Each row is a point. Each copy is the shape, with its points in the same order, turned, moved and blurred by noise. Is it also mirrored, or only turned?

Shape:
3.1,-0.7
3.6,2.6
-1.6,1.5
-11.8,-0.7
-5.1,3.4
-0.4,-1.4
1.6,0.2
Copy 1 (7 x 2):
-4.7,-3.5
-7.1,0.3
-0.5,0.8
8.8,2.2
2.3,3.8
-1.8,-2.0
-3.4,-1.4
Copy 1 is: mirrored
Copy 2, 7 rows:
0.6,-2.5
-2.7,-2.8
-0.3,1.6
3.1,10.4
-1.9,5.8
2.6,0.3
1.1,-2.1
Copy 2 is: mirrored
Copy 3:
2.7,0.2
3.1,4.0
-2.1,2.7
-12.1,0.2
-5.8,4.3
-0.6,0.0
0.4,1.1
Copy 3 is: only turned
Copy 4 (7 x 2):
1.1,1.0
-0.5,4.0
-3.5,-0.6
-9.8,-8.7
-7.8,-1.5
-0.9,-1.7
-0.6,0.7
Copy 4 is: only turned

Shape (6 x 3):
4.7,4.9,-2.6
4.2,-2.9,1.7
4.3,0.3,-4.2
-7.7,-5.3,3.5
0.6,3.5,-0.5
-3.0,5.0,-2.3
Copy 1, 6 rows:
-1.2,7.7,-2.4
-3.8,-0.6,-3.4
1.4,3.6,-4.4
-0.5,-6.6,7.1
-1.5,4.5,1.2
1.5,5.7,4.6
Copy 1 is: mirrored
Copy 2 (6 x 3):
8.7,-1.1,-1.0
2.0,-5.5,3.0
5.7,-4.4,-2.8
-8.2,0.9,0.7
4.1,1.0,-0.2
3.6,4.1,-3.0
Copy 2 is: only turned

Shape (8 x 4):
-2.4,0.1,-4.8,-5.7
6.1,3.0,1.1,-0.4
5.0,3.4,-1.9,4.3
4.3,0.8,0.6,4.2
5.5,3.1,2.9,-2.6
0.1,2.5,3.4,2.5
-1.8,3.6,-1.3,-0.9
-10.8,-7.7,-2.9,-3.9
Copy 1:
1.2,0.4,-6.0,-2.6
2.9,3.9,2.7,3.8
0.0,0.7,1.9,7.1
1.8,-1.1,3.9,5.2
3.2,5.5,3.6,1.4
-1.2,-0.1,5.0,0.6
-2.3,1.0,-1.0,-0.3
0.6,-8.9,-5.9,-9.6
Copy 1 is: only turned
Copy 2, 8 rows:
-7.2,-1.8,-5.0,-2.8
1.2,5.5,-2.2,-2.0
3.1,2.5,1.8,-5.0
2.8,2.1,1.8,-0.7
-0.2,6.8,-3.1,-0.3
-1.9,4.3,3.2,0.1
-5.5,2.2,0.2,-3.0
-12.0,-9.5,-2.1,3.3
Copy 2 is: mirrored
